Each row is a point. Any point is a mix of the corners, with weights that add up to 1. It lies inside the corners' shape when no weight is negative. Is each point inside? If not, which corners have a negative weight?
In the rows, 128 means zero.

Corners:
(1): [ 96 110 178]
(2): [172 182  86]
(3): [222 172 131]
(4): [ 86  55 137]
Points:
[147 131 104] => outside (1)
[ 97  73 139] => inside
[117 123 149] => inside
[111 118 132] => outside (3)
[166 155 123] => inside

Corners:
(1): [136 152 121 107 109 110 128 175 129]
(2): [110  98 118 122 133  87 137 159  93]
(3): [132 145 114 122 249 166  69 120 105]
(4): [113 152 141 110  82  97 119 116 124]
(5): [140 116 109  99 109 106 135 114 147]
(6): [130 155  93 111 112  80 115 126 109]
(7): [125 142 104 105  95 159 138 120 106]
(8): [114 115 114 161 109 102 124 166 136]
(9): [170 115 131 138  87 118 130 138 100]
(10): [139 114 106  95 125  97  38 147 126]
Points:
[135 115 112 137  69  89 183 162 106] => outside (3, 4, 10)
[131 145 103 114 132 103 109 130 112] => inside
[139 132 115 111 138 118 107 128 114] => outside (8)
[134 105 106 115  86  69  74 142 129] => outside (1, 3, 7)
[132 107  97 127 150  91  83 150 114] => outside (1, 4, 7)

Corners:
(1): [ 73 106  99 144  73 152 132  97 103 133 135 115 104 204 120 178  89 124
  57  80]
(2): [181  79 144 130 170 194 120 118 210 109  70  98 161 164 155 170  78 191
 116 156]
(3): [151 115 147 165 178 147  82 153  95 114 116 170 142 134 146 170 111 124
  67 117]
(4): [169  79 112 157 177 122  86 181 177  84 113  46 201  97 179 100 146 116
 123  92]
(5): [130  79  87 210 142 156  62 138 196  64 125  91 122  35 117 132 121 113
 178 161]
(6): [170 106  33 182 193 137  89 139 155 100  89  78 100 115 133 110 122 136
 148 104]
(7): [114 153 118 208  87 150 159 208  91 101 133  86 131  95 150  70 169 132
 169 141]
(8): [143 111  41 163 171 127 103 182 182 127  91  96 184  93 145 139 194 140
 136 172]
(9): [115 103 143  90 120 115 111  74  79 159 138 147  92 121  38 102 122 159
  59  92]
(10): [171 161  95 121 126 113 113  89 126  70 206 112  96 103  19 136 120 109
  72  88]
(11): [183 133 128 184 165 106 121 146 162 181 120 119 177 104 174  88  44 145
  79 166]
(12): [117 157 120 155 181  78 123  97 204  59 172 127  79  57  81 147 169 151
 118  98]
(13): [151 150 154 128  77 146  67  85  83 153 143 143  98 202 145  95 135  65
  94 121]
(14): [126 152  93 175 179  93  68 184 136  74  70  17 155  95 155 126 154 151
 122 213]
(15): [107 100 103  79 118 140 149 129 126  88 166 173  56 150  95  97  79 111
  59 109]
(16): [150  93 148  71  93 114  93 146  58 172 214 151  82 179 137 132  86 154
 111 107]
(17): [149  88  58 170 160  93 139 135 121  43 105  64 154  38 187 128 146 129
 184 162]
(18): [147 114 147  82  51  98  88 156  98 166  60 148 115 172 108 152  94 119
 106  96]
(19): [113 130 174 113 133 107 119  98  90 138 159 151 137 229  53 126  67  87
 109 114]
(20): [185  61 137 164 187 121 140 170 161 133  99  79 110 107 126 153 129  98
 110 163]
(21): [118 159 107 116 162 171 122 115 163 144  98  65 140  76 122 136  83 101
 133 136]
Points:
[172  55  89 103 190 168 136  61 138 148 174 161  88 149  67 172  20 146
  54 132] => outside (4, 7, 12, 13, 14, 18)
[137 113 114 136 132 122 102 140 132 105 117 108 122 123 118 138 129 123
 118 120] => outside (11)
[140 108 123 120 132 126 114 128 119 125 143 124 108 133 107 125 109 130
  98 120] => inside
[140 111  87 152 137 135 114 144 159  95 121  93 116  93 142 123 119 127
 124 136] => outside (3, 9, 19)
[132 127 138 125 125 154  96 113 101 136 154 124 111 170  98 101  69 127
  77 105] => outside (8, 12, 17, 18, 20)

Corners:
(1): [197  93 156 195 164 161 132 151 173  84 180  41  59 106 157  97 179  77
 179 129]
(2): [162 111 104 131 102  87 198 101 110  31 183 116  76 179 146 130  79 187
 125 170]
(3): [111 130 117 193 114 172 165 140  84 121 120 130 163 172 102 130 116  98
 165  97]
(4): [ 95  65 180 102 172 112 104  21 100 161 146 153  69 124 118  90 151 110
  81 117]
(5): [126 134 177 145 186 155 121 189  65  95  67  85 158  62 128 176 222  95
 183  86]
(6): [124 129 140 105 190  83  89  29  98 139 128 106 126 134 109 163 115 162
 185 169]
(7): [177 141 107 144 161 125 121 118 160  99 191  88 172  54 188 100 123 165
  96 188]
(8): [110 104 136 132 115 147 101 123  83  90  68 183 137 169 172 135  77 142
 187  86]
(9): [176 142 110 104  66 100  68 109 141 155 187 110 102 111 166 143 143 118
  84 162]
(10): [114  78 169 188 123 150  97  64 168  71  94 140 114  84  86 105 170  95
 115  79]
(11): [101 122 169  97  60 162 206 100 152  88  52  56 174 136  71 160  99 216
  92  85]
(12): [182 112 137  67 105 163 131 126 128 134  96 165 152 140 100  67 130 134
 139 186]
(13): [149 172 164  89 143  50  89 142 103 164 174 107 115  89  87  96 120 204
 126 163]
(14): [126  94 119 124  63 118  87  67  61 154  84  65 120 110 155  54 146 168
  90 131]
(15): [176 153 164 179  67 135 155 111 139 133 203 154  73  59 130  36 179 163
 115 108]
(16): [215 178  56 211 127 110 205 138 142 131 163 138  53 117 161 119 141 169
 103 122]
(17): [ 77 156 122 111 146  79 178  47 205  70  82  99 172 112 144 125 128 116
 150 125]
(18): [107 115  99 195 138 155 122  95 166  77 144 151  88 158 189  57 160 153
 128 162]
(19): [ 91 110 101 203  98 139 210  64 175 141  90 178 107 146 148 109 105 120
 125 188]
(20): [ 94 153  47 121 114 125  72 132  81 122 150 166  66   9 150 135 158 167
 115  95]
(21): [171  68 145 117 147  75 169  94 201  80 148  59 203  96 109 116 193 193
 186 116]
Points:
[135 120 134 149 133 126 156  99 140 105 127 107 123 106 124 109 150 149
 128 127] => outside (8, 9)
[140 104 101 152  74 156 131 157  90 120  95 132  98 134 122 110 144 146
 128 114] => outside (4, 6, 7, 15, 17)
[139 124 125 151 130 127 144 109 135 100 122 110 132 107 137 110 140 155
 143 133] => outside (4, 9)
[116 134  69 142 112 152 178 100  95 142 103  97  77 163 148 132 133  97
 117 178] => outside (7, 8, 10, 13, 15, 21)
[143 129 129 150 133 119 133 104 136 114 149 137 107 101 134 106 148 140
 137 134] => outside (11, 14)
[142 130 128 143 109 124 143 106 128 118 128 111 114 111 131 105 138 162
 119 128] => inside

Corners:
(1): [143  61 116  89  87 185  77 118  63 159 104 119 151 154 182 148 138 115
  59 159]
(2): [146 158  98 106 120 141 156 138 151  65 102  91  88 120  78 156 153 101
 130  95]
(3): [105  97 160  78 140 108  83   7 123 134 153 134 158 103 118 102 103 148
  37 117]
(4): [191 143  89 170 110 133 113 179 147 111 149 112 119 102 111 181  64 121
  90  77]
(5): [144 144  73 179 116 118 227 166  69 111 162 112 116 126 107 162 139  65
 153  60]
(6): [194 127 136 137 140 114 172 191  71  97 162  73  75 111  67 113 135 132
 172  68]
(7): [184 111 125 162 112 116 212 145 113 127 150  74  71  78  91 156 119 150
 128  86]
(8): [108  97 160  92 150 121  64  76 133 165 143 144 156 241 150 150  75 182
  70 143]
(9): [101  96 107  72 142 151 145 107  87 194 116 154 154 117 248 103 121 138
 118 209]
(10): [139 107 143 117 106 161  60  98 162  81 162  97 180 167 162  98  77 189
 110 135]
(11): [166 134 148 157 117  57 181 159 102  93 102 145 148 159  93 148 183 152
 152 139]
(12): [132 150 124 176 139 235 127 144 107 118 147 112 110  73 107 160  48 104
 132  91]
(13): [103 113 150  88 119  63  74  85 156  98  87 105 152 161 146  71  63 118
  97 153]
(14): [134 155  90 172  75  66 146 136 119 111 134 113  84 176  57 125 134 145
 160  45]
(15): [158  97  62 187 195 175 123 114 100 117 152  97 118  93 113 147 141 108
 101  96]
(16): [182 125  51 160  85 158 185 154 141  97 162 141 125 100  61 146  61 115
  91  83]
(17): [ 93 129 156 149 123 108  75  94 160 123 191 146 147 141 110 149 103 139
  87 176]
(18): [181 145 153 160  99  11 152 161 105 212 133  81 127 202  97  89 157 147
 128  95]
(19): [128  69 212  97 160  65  75 102 172 153 143 181 151 170 121 121 112 107
  81 116]
(20): [ 74  60 120  64 114 173 130 128  95 147 115 121 178  97 145 147 135 140
  95 148]
(21): [141 139 110 200 128 111 183 199  77  59 143 131 119 127  96  74 128 112
 111  47]
Points:
[143 121 124 143 121 119 132 127 121 122 150 122 132 135 109 134 117 136
 107 110] => outside (13)
[135 114 125 126 121 127 114 125 120 128 143 118 137 142 121 126 108 128
 104 112] => outside (7, 11)
[133 114 121 125 123 141 120 122 117 131 139 118 129 127 133 129 102 125
 103 121] => outside (11)
[133 104 114 108 118 137 117  96 127 136 126 109 139 118 139 125 108 123
  93 118] => outside (6, 8, 11, 17, 21)
[142 121 116 144 124 127 142 137 109 121 146 120 126 131 111 137 124 130
 114 103] => outside (13)
[123 108 139 122 134 140 111 108 117 132 136 125 146 130 140 134 108 133
  93 134] => outside (6, 14, 16)
[157 115 110 154 124 145 139 146 102 119 142 122 120 143 131 144  94 121
 118  99] => outside (2, 3, 17, 18, 20)
[148 115  98 138 120 146 135 134  92 138 136 106 121 119 125 133  92 127
 100  95] => outside (2, 10, 11, 17, 19)

Corners:
(1): [172  47 166 182  92 100  97 105 173 150 168 132  74 122 152  76 129 152
 134 127]
(2): [102  93  89 103  71 176 166 153 176 149  87 133  74 147 184  82 152 101
 160 103]
(3): [125 176  91  68 145  28 173 185 153 123 143 161 104 140 127 182 101  95
 148 158]
(4): [121 110 155  95 132  77 135  91 152 162 181  85 140  67 152 124  67 100
  53  93]
(5): [121 113 140 172 105 178 178  65 128 152 126 136 176 104 105 111 104 176
 106 145]
(6): [146 173 124 189 151 151 112 185 163 115  95  76 147 120  83  97  97 156
 182 139]
(7): [202 138  56 195  63 113  87 138 120  90  42 117  60  80 209 171 104 124
 193 189]
(8): [101 183  83  58  78 138 128 200 120 179  65  82  96  69  78  90 102 124
 160  89]
(9): [130  51 199 129 128  93 177 163 110 100 177 196 131  72 148 129 202 178
 168 160]
(10): [151 169 206  75 152 158 175 106 151 130 147 136 158 149  48  95 154 158
 112  57]
(11): [174 115 133 176 131 207 170  96 102 122 141  67 136 112 201 133 176 181
 104 182]
(12): [127 102 125 109 176  61  80 115 122  55 163 118 133 135  73 128 142 107
 159  99]
(13): [111 174 166 104 145 174 165  86 155 142  90  44 140 163  83  50 129 130
 183  78]
(14): [122  95  59 114 140  29 141  81 189 171  10 104 126 140 139 168  20 197
 164  78]
(15): [157 156 156 168  63 121  74 187  65  72 167  95  79 109 183 119 122 127
 129 140]
(16): [160 116 127 132  99 134  71 162 125 165  88 159  99 141 113  61 131 113
 136 109]
(17): [ 77 171  32 118 125 128 111  85 171 186  63  76 147  92 158 178  53 121
 185 105]
(18): [144  93 116 152 128 221 180  98 109 192 154  87  59 138 182 100 100  96
 103  84]
(19): [ 79 161  93  72 187  39 125 107 153  37  76 122  80 121 135 144 148 144
 177  91]
(20): [144 176 101 153  55  91 133 140  54 101 181 113  81 113 228 108 156 106
 117  80]
(21): [167 141 131  76 112 167 168 205 126  55 108 109  65  57 186  89 117 183
 190 144]
Points:
[131 135 115 124 120 121 133 124 135 138 113 105 115 106 136 122 103 138
 143 112] => outside (2)
[137 124 129 101 142 119 143 117 159 132  78 132 132 116  93 119 125 172
 174 125] => outside (2, 4, 6, 15, 18, 20)
[159 135 118 162  71 124 112 182  96 137 165 109  74 121 179 105 148  71
 133 149] => outside (5, 10, 14, 17, 19, 21)
[143 130 126 129 120 120 137 135 130 115 118 115 108 117 139 116 120 142
 146 122] => outside (17)
[129 128 119 118 130 126 145 116 139 135 119 111 114 118 136 115 120 131
 139 108] => outside (15)
[141 134 108 141 108 135 144 146 128 125 113 112  95 107 165 131 118 150
 151 132] => outside (4, 12, 13, 16)
[129 130 120 127 109 109 126 132 133 134 126 116 103 121 141 113 115 121
 138 105] => outside (11, 21)

Corners:
(1): [177 162 124 102 158  32 134 121 156 159 187 163  88 146 101 200  66  35
 103 118]
(2): [154 122  89 122  90  82 126 151  81 176 130 182  84 112 115 213  76 127
 144  92]
(3): [125 149  61  78 137  45 113 122 145 146 140 143 124 102 186 177  85  82
 108  81]
(4): [109 118  77 112 175 158 123 145 125 203 179 149 156 155 111 106 141 156
 115 117]
(5): [122 114 204 105  80 100 157 153 167  89 130  72 153 183  75  67 140 222
  85 130]
(6): [126 180 188 138 105 162  80 153 154 105 119 143 206 128  71  86 116 176
 122 154]
(7): [134  84 158  62 147 128 149 132 107 235 144 215 180  89 176 116 131  88
 150 113]
(8): [121  99  94  59  49 170 156 162  78 125 166 207 141 100 118 189 141 107
 162 100]
(9): [ 64 188 165 125 166 132  57 158 112 128 131 193  50  68  92 152 176 153
 137 157]
(10): [189 144  97  89  73  91 124  49  44 154 160 150 134 126 124 215 121  89
 110  62]
(11): [119  65 114  62  92  99 120  93 104 158 162 195 147  97 118 100 112  93
 214 108]
(12): [218  95  61 111 120  78 195 142 116 109 126 173  70 118 143 146  98 107
  61 130]
(13): [132 108  90  51 134 152  88 165 126 184 130 156 104 107  95 106 133 121
  80  81]
(14): [168 140  99 111 141  99 208  99 178 163 118 213  81  64 123 189  82 106
  98  89]
(15): [124  83 169 167  49 133  86 132 232 130 102  62 165 183 104 104 144 160
 126 185]
(16): [106 169 182  92 156 170  88 150 118  78  80  71 162 112  29 159 136 122
 153 114]
(17): [104 139 175 142 185 171  61 153 134  83  95 143 139 171  84 144 119 145
  84  87]
(18): [100 124 176  90 143 224 120 134  78 148 172 147  94 133 122  75 100 145
 152  76]
(19): [145  79 129  94 131 162  55  94  75 136 196 121 143  94 101 216  99 112
 110 104]
(20): [168 152 104 173 136  35 165 150 149 164 180 166 109  59 128 189  94  43
 132  40]
(21): [108 104 136 137  67 107 180 113 118 128  92 157 136 101 102 135  90  77
  91 151]
Points:
[129 125 146  98 132 133 118 146 146 133 137 150 128 107 105 133 122 120
 123 111] => outside (2, 4, 10, 21)
[151 118  90 107 108 119 148 116 136 163 158 169 131 109 122 149 100  96
 112 107] => outside (2, 5, 7, 9, 16, 17)
[117 135 132 108 117 130  98 131 105 148 140 158 135 108 105 158 121 104
 137 112] => outside (5, 12, 14)
[137 133 127 108 146  96 154 125 133 162 150 165 124  97 119 142  98 114
 122 113] => outside (8, 10, 13, 15, 17)
[143 111  92 100 114 111 144 144  80 191 160 182  94 100 114 155 122  66
 166 100] => outside (3, 5, 6, 14, 17, 19)
[148 150 128 118 103 122 132 126 127 122 106 153 115 141  76 161 126 135
  83 131] => outside (3, 7, 11, 18, 19, 20)

Corners:
(1): [245 116 202 196  95 214  67  88 135  39 132  93 180  33 174 113  94  63
  76 119]
(2): [199 133  61 150 112 100 118  55 132  91 190  95 108 131  96 191  45 140
 160  75]
(3): [131 129 130  71 139 111 163 127 116 163  96  68  97  97  84 106  60 136
  81  94]
(4): [128 154  77 185 112 188  84 136 132  98 201 153  59 146 110 163 104  72
 191 150]
(5): [187 127  74 132 170 177  96 158 117 109 135 138  69 166 122 164 127 136
  99 119]
(6): [ 75  67 103  96 118 104 188 112 162  40 176 161  90  62 122 117 164 188
 180 134]
(7): [113 140 153 147 126 109 168 159 181 173 156 101 123 105 111 146  49 153
 165 114]
(8): [ 85 114 152 113 127 166  91 163  82  63 142 118 177  77 123 122 161 166
  81  91]
(9): [108 157 140 115  65 147 112 108 107 177 194  81 144 184  87 123 161 118
  73 145]
(10): [136 116 129 173  88 170 131  91 118 123 152 116  84 137  93 158 127 102
  67  70]
(11): [201 141  79 161 103 147 196  82  98 114  96 121 195 135 133 187 121  91
 154 142]
(12): [141 103 149  99 142 120 140 179 118 169 121 170 210  52 169 119 126 142
  42 120]
(13): [172  81 117  88 166 133 181 160 188  90  92  83 142 107 196 104  39  80
 186  52]
(14): [161 158 105 133  88 139  96 166  99 138 105 197 158 110 125 118 184 131
 146 140]
(15): [201 139 157 118  99 152 176 145 136 154 131 135 156 106 210 149  69 127
 176 119]
(16): [ 57 112  54 157 111 152 108 110  38 134 130 128 164 145 120  74 227 198
  28 155]
(17): [165  99 105 191 103 116 155 153 114 154 177  77  76 180 121 147  88  42
 119 122]
(18): [188  64 127 113 171 126 143  55 103 113 173 134  77 161  80 151  68 133
 194 130]
(19): [ 89 189 161 194  90  95 168 135 101 113 152 176 125 182 138 140 137  69
  68 152]
(20): [152 113 148 120 172 115 161 153 130 113 108 117 102  69 195 177 152 109
 124 139]
(21): [186 108  97 153 188 176 137 163 100  99 198  63 189 100 166 109 160  70
  73 115]
Points:
[133 131 127 146 115 141 145 131 116 118 148 124 122 143 124 125 117 106
 115 124] => outside (2, 12, 20)
[155 117 120 126 132 144 130 141 120 114 139 121 145 101 140 130 123 129
 129 122] => outside (10, 19)
[140 122 111 164 102 153 123 109 118  92 166 117 140 127 118 127 132 107
 128 120] => outside (3, 5, 12, 15, 20)
[160 105 130 124 143 153 133 142 129 114 133 108 125 102 126 135 123 119
 105 107] => outside (2, 4, 15, 16, 19)

Corners:
(1): [118 130 139  94 155 152 154  99 143 121 145 141 122 136 130 143 154 149
 142 144]
(2): [104  97 121 108 120 147 194 161 134 146  83 125 125 149 104  88 114 135
 142 116]
(3): [102  88 117 155 107 121 162 134 128 145 134 109 121 116 145  91 128 128
 151 103]
(4): [119 157 140 151 104 136 117 178 154 127 120 111 113 142 125 122 125 111
 129  65]
(5): [104  94 178 106 139 143 156 125 129 142 121  95 117 134  93 109 139 130
 156 141]
(6): [101 102 117 125 132  73 129 117 174 159 127 142 132 128  91  98 127 117
 149 115]
(7): [111  95 138 117 107 136 122 124 124 141  85 137 152  87 129  91 116 133
 142 114]
(8): [142  99 110 188 166 152 116 111 125 140 121 118 109 161 129 155 172 121
 126 144]
(9): [121 170 119 144 111 149 141 103 143 130 139 141 137 137 136 117 136 112
 150 136]
(10): [164 113 172 133 117 127 121 126 140 132 147 132 134 131 129 120 141 125
 148  88]
(11): [115 116 121 152 169 131 161 189 146 139 146 117 138 144 109 166 140 149
 103 131]
(12): [ 90 109 127 117 122  77 143 168 152  79 150 155 167 138  99 116 150 143
 127 138]
(13): [107 107 129 110 136 122 128 123 139 163 120 117 161 131 146 118 120 126
 137 133]
(14): [136 103 122 114 144 147 134 125 178 129 145 135 124 134 135 122 144 131
 149 137]
(15): [164  93 137 156 119 134 142 122 148 123 120 111 111 135 143 108 115 171
 128 124]
(16): [141 125 105 130 137 131 194 106 128 117  97  97 114 119 111 167 119 129
 110 156]
(17): [ 86 113 117  97 125 145 160 104 124 127 157 140 115 120  92 123 114 110
 157 135]
(18): [118 136 110 107 102 122 112 120 126 128 112 133  89 110 154 110 143 117
 130 143]
(19): [108 102 119 138 116 130 126 113 151 118 136 102 103 125 156 110 137 128
  63 147]
(20): [161  93 164 170 116 107 120 120 138  75  99 115 106 109 167 111 102 144
 107 137]
(21): [109 134 165 107 144 151 128 138 138 134 161 137 130 131 133 249 147 105
 119 175]
Points:
[123 117 132 132 126 132 139 119 139 126 125 124 121 129 132 126 134 127
 132 131] => outside (11)
[117 123 141 122 125 140 124 124 142 140 127 134 124 130 129 120 135 113
 157 118] => outside (11, 12, 15, 16, 19)
[117 103 128 143 123 136 137 134 135 123 124 125 118 133 121  99 138 124
 138 121] => outside (1, 6, 13, 15, 16, 21)
[130 110 137 133 129 135 141 131 143 129 129 122 122 132 131 136 130 137
 129 132] => inside
[126 103 136 138 128 121 135 127 135 129 120 113 123 125 129 131 129 130
 121 133] => outside (1, 2, 9, 14)
